Every row gives one point. The last column is the point's height on a tilted bowl or saddle (a function of degree 2), plus a little noise. Count its main directions that bend up, bend down and stay straight.

Points:
-.11 -.10 -.04 .09
.37 -.26 .18 .06
.15 -.50 .08 .07
-.11 -.03 -.30 -.12
.09 -.05 .39 .08
-.12 -.03 .14 .12
-.04 .01 -.20 -.02
-.23 .55 -.19 -.67
-.29 -.19 .02 .08
.30 -.43 .21 .03
.08 -.10 .60 -.04
.42 .62 .46 -.75
.04 .14 -.14 .01
.25 .55 .03 -.28
-.23 -.43 .02 .11
Directions: 0 up, 2 down, 1 straight

Points, 24 rows:
-.31 -.27 .58 -.42 .18
.07 .61 -.04 .09 -.42
-.26 .47 -.10 .09 -.35
.14 -.18 -.12 -.37 -.16
.13 -.30 .38 -.01 -.02
.10 .07 -.83 -.35 -.64
.41 .50 .01 .04 -.43
.34 .47 -.35 .11 -.45
.21 .27 .18 -.61 -.31
.22 -.16 -.30 -.27 -.20
-.06 .40 -.16 -.07 -.30
-.30 -.26 -.13 .00 -.13
.09 -.25 -.05 .20 .00
.23 .38 -.33 -.09 -.40
-.71 .37 .11 .18 -.35
-.14 .47 -.13 -.34 -.30
.00 -.27 .23 -.05 .01
.23 -.14 -.46 .39 -.01
-.15 .00 .10 -.09 -.03
.28 -.12 -.19 .34 .02
-.14 .04 .00 -.10 -.07
.11 .36 .12 .17 -.21
.18 .13 -.25 -.06 -.21
.06 -.22 -.26 -.05 -.10
Directions: 1 up, 3 down, 0 straight

Points (40 x 7):
.27 -.51 -.13 -.19 .13 .07 .34
.06 -.66 .14 -.39 -.42 -.13 .41
-.30 -.55 .23 -.06 -.08 .62 .59
.28 -.20 .15 .42 .25 .04 .19
.31 -.22 -.47 -.34 -.01 -.35 .31
.07 .14 -.54 -.27 .01 .18 -.02
-.30 .43 -.41 -.10 .35 -.53 -.09
-.13 .23 .74 -.07 .04 .48 .80
.18 -.16 .12 -.09 .20 .15 .07
-.09 .01 .31 -.05 -.11 -.01 .18
-.27 -.12 -.06 -.48 .24 -.15 -.15
.47 -.26 -.07 .44 -.09 -.37 -.22
.42 -.22 -.09 .16 .11 .44 .40
-.22 .01 .04 -.28 -.24 -.35 .09
-.28 -.18 .28 -.14 .26 .01 -.14
.10 .12 -.48 -.27 -.26 .02 .02
.45 .52 -.13 -.29 .26 .04 .32
.42 -.05 -.39 -.02 .04 -.78 -.12
.26 .23 -.30 -.11 .07 -.20 .10
-.11 -.18 -.12 .19 .57 .10 -.19
-.15 -.07 .07 -.01 -.22 -.21 .01
-.09 -.10 .59 -.11 -.04 .21 .32
-.04 -.09 -.14 -.06 .26 -.04 -.12
-.43 -.04 .24 -.18 .39 .41 -.07
-.26 .45 .12 -.47 -.01 .44 .46
-.14 .15 -.18 -.48 -.16 .33 .13
.07 -.15 .31 -.20 .18 -.13 -.16
-.39 .47 -.18 -.09 -.30 -.27 .32
.20 -.09 -.10 .40 .00 .29 .31
.05 -.22 -.21 .05 .10 -.29 -.13
.47 .00 .06 -.37 -.67 -.19 .12
.37 -.29 .05 .35 -.09 .04 .18
-.16 .16 .18 .35 .01 .04 .42
.48 .04 .47 -.50 .01 .00 -.04
.30 -.03 -.36 .25 -.12 .12 -.06
.01 .45 .19 -.06 .12 .12 .44
.30 -.18 -.23 .00 -.04 .00 .07
-.23 -.06 -.19 .00 .04 .04 -.12
-.29 .43 -.09 -.25 .12 -.44 .24
-.18 .36 .00 .36 .94 .04 -.38
Directions: 2 up, 2 down, 2 straight

Points (62 x 9):
-.08 .26 -.06 -.07 -.45 .20 -.18 .27 -.17
-.29 -.31 -.37 .29 .11 .18 -.28 .03 -.24
.04 .05 .24 .28 -.10 .24 .15 .36 -.18
-.12 .19 -.29 -.09 -.15 .13 -.31 .07 -.17
-.94 .15 -.30 .10 .14 .30 -.03 .14 -.05
.13 .13 -.09 -.31 -.35 -.27 .20 .29 -.15
.16 -.34 .62 .23 -.42 -.58 .27 .31 .73
-.05 -.27 -.07 -.27 -.18 .20 -.06 -.31 .03
.39 .02 -.03 -.19 .19 -.46 -.02 .10 .07
.19 .13 .12 -.10 -.68 -.05 .18 -.27 -.24
.08 .86 -.11 .23 .03 -.27 .32 -.20 -.04
-.26 .13 -.15 .11 -.17 .65 .76 -.10 -.27
-.42 -.14 -.39 .30 .36 -.46 .26 .09 -.25
-.24 -.08 -.49 -.03 .37 -.16 .24 .04 -.11
.14 .11 .38 -.41 -.18 .19 .21 -.11 -.14
-.25 .09 .18 -.41 .56 .62 -.72 -.22 -.69
-.53 -.04 .03 .22 -.03 .20 -.19 -.02 -.06
-.26 -.03 -.19 .18 -.01 .43 -.39 -.04 -.29
-.11 .36 -.28 -.33 -.03 -.60 .04 -.02 -.25
.03 -.11 -.05 -.23 .13 .07 .05 .15 .02
-.27 .22 -.51 -.12 -.19 .14 .09 -.19 -.03
.16 -.31 -.50 -.03 .26 .23 -.54 -.02 -.57
.08 -.32 -.03 -.13 .09 .20 -.48 .18 -.28
-.12 -.08 -.90 .19 -.02 -.04 .11 -.17 -.54
-.60 -.11 .07 .07 -.06 -.17 .07 -.12 .07
-.14 -.33 .03 -.43 .03 .46 .15 .39 .10
.10 .28 -.60 .24 -.49 .07 .14 .20 -.67
-.14 -.16 .17 .35 -.33 .10 -.08 -.08 .00
-.24 -.16 .18 -.03 .39 .00 .17 -.03 .14
-.09 .22 .22 -.36 .24 -.03 .18 -.16 -.02
.10 -.11 -.45 .30 -.30 .41 -.35 .51 -.84
-.34 -.44 -.50 -.05 .55 .30 -.65 .34 -.70
.42 .25 .00 -.31 .30 -.22 -.13 .16 -.04
.37 -.02 -.10 .04 .14 -.34 -.19 .46 -.14
.22 -.03 -.06 .50 -.29 -.39 .40 .20 -.09
-.30 -.18 .02 -.17 .11 -.14 .47 -.09 .22
-.10 .20 -.23 .25 -.11 .21 .34 -.56 .00
.00 .07 .06 .08 -.70 -.54 -.23 .07 -.14
-.12 -.23 -.13 -.10 .36 .19 -.15 .43 -.19
.09 .14 .22 .12 -.03 .12 .13 .56 -.24
-.05 -.12 .58 -.08 -.33 -.16 -.23 -.20 -.10
-.01 -.03 -.06 -.29 .26 .66 .35 .14 -.10
-.41 .11 .15 .19 -.30 -.10 -.44 .42 -.23
.01 -.13 .07 .12 -.17 .18 -.34 .04 -.18
-.36 .35 .52 .09 -.23 .05 .18 .17 -.21
-.12 .34 .42 -.04 -.18 .22 .23 .04 -.19
-.11 .09 .37 -.10 .29 .10 .33 -.13 -.05
-.19 -.50 .51 -.13 .49 -.05 .26 .19 .47
.02 -.53 .08 -.05 .67 -.20 -.53 -.22 -.18
-.36 -.05 -.04 -.28 .18 -.17 .29 -.30 .15
-.30 .25 -.16 -.06 .36 .25 -.15 -.10 -.07
-.18 .00 .26 .25 -.38 .06 .08 -.27 -.03
-.16 -.18 .18 -.25 -.13 -.26 .17 .53 .11
.82 -.22 .12 -.38 -.03 -.54 .36 -.41 .24
.18 .03 .15 .09 -.23 .30 .00 .19 -.19
.43 -.03 .16 -.19 .01 -.35 .09 .54 .09
-.12 .17 .26 .00 .00 .26 .02 -.21 -.07
-.16 -.08 -.13 .52 -.38 -.17 .13 -.23 -.09
-.20 -.02 -.28 -.52 -.05 .38 .29 .03 .18
.30 .01 .02 .31 .21 .16 .09 -.05 -.10
.06 -.18 .30 .09 .41 -.09 -.31 .53 -.19
.26 -.16 .01 -.12 .25 .33 -.12 -.07 -.13
Directions: 2 up, 4 down, 2 straight
